Each row is a point. Each copy is the shape, with its points in the same order, turned, moved and blurred by noise. Say if it was mirrored as well.

Shape:
[[-24   9 -10]
 [-21  22   5]
 [  5  23  27]
 [-42   5  -4]
 [ 27 -35  12]
 [ -1  33  -1]
 [ 35 -37  28]
 [ 28 -49  30]
 [-24   2 -28]]
Copy 1:
[[  6 -16  -1]
 [ 12 -10  17]
 [ 22  18  31]
 [ 15 -29   1]
 [ 43  42 -25]
 [ -3   9  22]
 [ 55  51 -20]
 [ 60  46 -28]
 [ -5 -19 -18]]
Copy 1 is: only turned
Copy 2 (9 x 3):
[[ -2   9 -39]
 [-21   7 -40]
 [-40  -5 -15]
 [  1  27 -42]
 [  3  -5  32]
 [-21 -20 -32]
 [ -5  -1  47]
 [ -6  11  54]
 [ 18   4 -38]]
Copy 2 is: mirrored
Copy 3:
[[ 28  -8  -6]
 [ 23   7 -17]
 [ -9  12 -31]
 [ 36   5   5]
 [-37 -31   4]
 [ 15  -4 -38]
 [-54 -24   4]
 [-54 -24  18]
 [ 37 -24  -3]]
Copy 3 is: mirrored

Shape (7 x 4):
[[ 12  36  -4 -27]
 [  3  16  20  -7]
 [  8 -46  -4  15]
 [ 31 -32   3  35]
 [  0  -4  23 -33]
 [ 11  19  43 -50]
 [-19  46  27   3]]
Copy 1 (7 x 4):
[[ 40  14  10  11]
 [ 17   1  22   3]
 [-43 -18  -8  34]
 [-24 -40 -27  26]
 [  6   2  37  26]
 [ 31  -5  60  24]
 [ 16   3  28 -36]]
Copy 1 is: mirrored
Copy 2 (7 x 4):
[[-30 -12  18 -30]
 [  1 -17   4 -16]
 [  8  32 -44 -15]
 [ 28  47 -17 -19]
 [  1 -28 -25 -36]
 [ -2 -48  -2 -55]
 [  1 -34  25  15]]
Copy 2 is: only turned
Copy 3, 7 rows:
[[-53  31  17  14]
 [-27   7  31   0]
 [ 29  14  -9 -17]
 [ 39  11   5  11]
 [-28  28  30 -25]
 [-47  33  59 -21]
 [-57 -20  33   6]]
Copy 3 is: only turned

Shape (10 x 6):
[[  7 -13  50   4   6 -44]
 [ -6   1 -11 -26  38  32]
 [  3   7  -3   5  26  29]
 [-29  -8  15   9 -24   6]
 [  1  32   4   5 -28  -3]
 [ 37 -23  44  -9  25   8]
 [  0 -20  19  47   2  -8]
 [ 15 -17   9 -14  30  -2]
 [-17 -19  36  16 -23 -36]
 [-19  24  13 -25  36  30]]
Copy 1 (10 x 6):
[[  9   3  52  18 -26 -28]
 [ 45  12 -35  -4   8   3]
 [ 25   2 -18  13  25   4]
 [ -2   1  22   4  -9  38]
 [-24 -20  10 -16  10   7]
 [ 39 -23   6  43 -16 -25]
 [ -8  13  30  45   8   9]
 [ 29  10 -10  20 -14 -19]
 [-12   7  54  16 -29  11]
 [ 54  -1  -8 -20  21   5]]
Copy 1 is: mirrored
Copy 2:
[[ 28  12 -27  55 -14 -16]
 [ -1 -32  50   5 -25   3]
 [  0 -15  32  10 -16  26]
 [-18  17 -11  -3  -5  -6]
 [ 20   1 -13 -14  18  13]
 [ 24 -18  -7  43 -57  14]
 [-17  14 -18  45  -5  28]
 [  9 -30  13  38 -27   0]
 [ -3  24 -38  32   0 -16]
 [ 20  -2  54  -1 -25  -1]]
Copy 2 is: only turned
Copy 3, 10 rows:
[[-35 -46  18  31  33   5]
 [ 10 -17  21 -10 -55  -8]
 [-13   1  17  -6 -37  -8]
 [-12   6   0  13  -7  42]
 [-11  15  15 -25  20  16]
 [-20 -28  60  27  -8 -18]
 [-43  10  -3  31   2   1]
 [  2 -29  26  19 -18 -21]
 [-29 -14  -4  33  30  31]
 [ -7 -29  25 -27 -48  11]]
Copy 3 is: mirrored
Copy 4, 10 rows:
[[-42 -14  50   1 -28   1]
 [ 20  29 -28 -12 -21   9]
 [ 19  40  -3   5  -8  14]
 [  2 -11  12   7  26  21]
 [ -6  17  18  11  34 -23]
 [ -4  25  43 -33 -40  13]
 [ -2   7  49  33  -6  24]
 [  8  10  13  -8 -35   2]
 [-27 -33  46  13   3  13]
 [ -7  39 -33 -13  -9  13]]
Copy 4 is: mirrored

Shape (13 x 8):
[[-19   8  -4 -15 -24 -23   8  24]
 [  2  13  11   3 -23  22   7  -7]
 [-43 -32 -26  -6   2 -33  20   7]
 [ 12 -22   2  -6 -10 -12  -9  10]
 [ -8 -19  -1 -11 -13 -35 -15  -3]
 [  5  30   8  15   1   4  11  -4]
 [-12  27   3  -3  13  20  -7  17]
 [ -1  -1 -22 -11 -21 -17 -15  11]
 [  8  27  19  22 -17  15 -16   3]
 [ -5 -14   9 -29 -31 -36   0  28]
 [  6   6 -13  -4 -11 -19  16  23]
 [  0  16  -1  -5   5 -12  24 -27]
 [ 11   4  11  24   2  -7 -12  -8]]
Copy 1, 13 rows:
[[-26 -19  23 -17 -12   1  11  23]
 [-13 -12 -26  -9 -12  -5  -6 -11]
 [-16  -4  25 -16  20  25  53  22]
 [-11  -6  24   3  -8  26  -3 -13]
 [-34   6  25   8  -9  18  21   0]
 [  2 -15 -10   3 -13 -22   4  -9]
 [ -2  -4   8 -15  14 -26 -18  -2]
 [-21  -6  19   8  -6  19  -3  17]
 [-22 -23 -11   9  -6 -25 -20 -27]
 [-32 -16  41 -16 -28  24   9   8]
 [  1 -24  15  -6 -11   8   5  16]
 [  2   8 -11  -2 -20  -6  28  -2]
 [ -2 -10   3  20   1  -9   2 -30]]
Copy 1 is: mirrored
Copy 2 (13 x 8):
[[ 23  23   5   7 -16   3  -3  42]
 [ 28  15   5  -6  -3 -23   8 -12]
 [-23  -7   7  -8   0   2 -22  60]
 [  8 -12   3  20  -6  -1  24  17]
 [ -6  -9   4   3 -30  10  21  33]
 [ 11  30 -12   4  -8 -15  -7 -19]
 [ 16  31   5   0  16  16  -5 -12]
 [ 17   7 -14  -1 -12  11  16  30]
 [ 34   9  -4   2 -17  -4  -2 -28]
 [ 20   9  14  23 -27   5  21  51]
 [ 12  17 -19  17  -4  -6  -2  29]
 [-17  26  -8 -10 -11 -26   8   7]
 [  1  -5 -10   7 -18  -5   3 -17]]
Copy 2 is: mirrored
Copy 3:
[[  3 -19 -14 -14   3 -24   9  22]
 [-19  14  -1 -16 -23  -1 -11  -2]
 [ 36 -31 -39   4  23   6  13   1]
 [  0 -23  20 -15   8   8   4   0]
 [ 14 -18   6 -25  22  -7  15  -6]
 [ -6  25   8  10 -17 -12   0   5]
 [-32  20  -5   5   6   2   7  22]
 [ -4 -20   1 -19  25 -14 -12   6]
 [-16  36  22 -19 -12  -5  -9  13]
 [  5 -43   3 -33   2 -18  22  17]
 [  1 -20   4   8  -3 -17  -5  15]
 [  2   9  -5  16 -12 -19  10 -26]
 [  5  21  27  -3   3   5   2  -3]]
Copy 3 is: mirrored
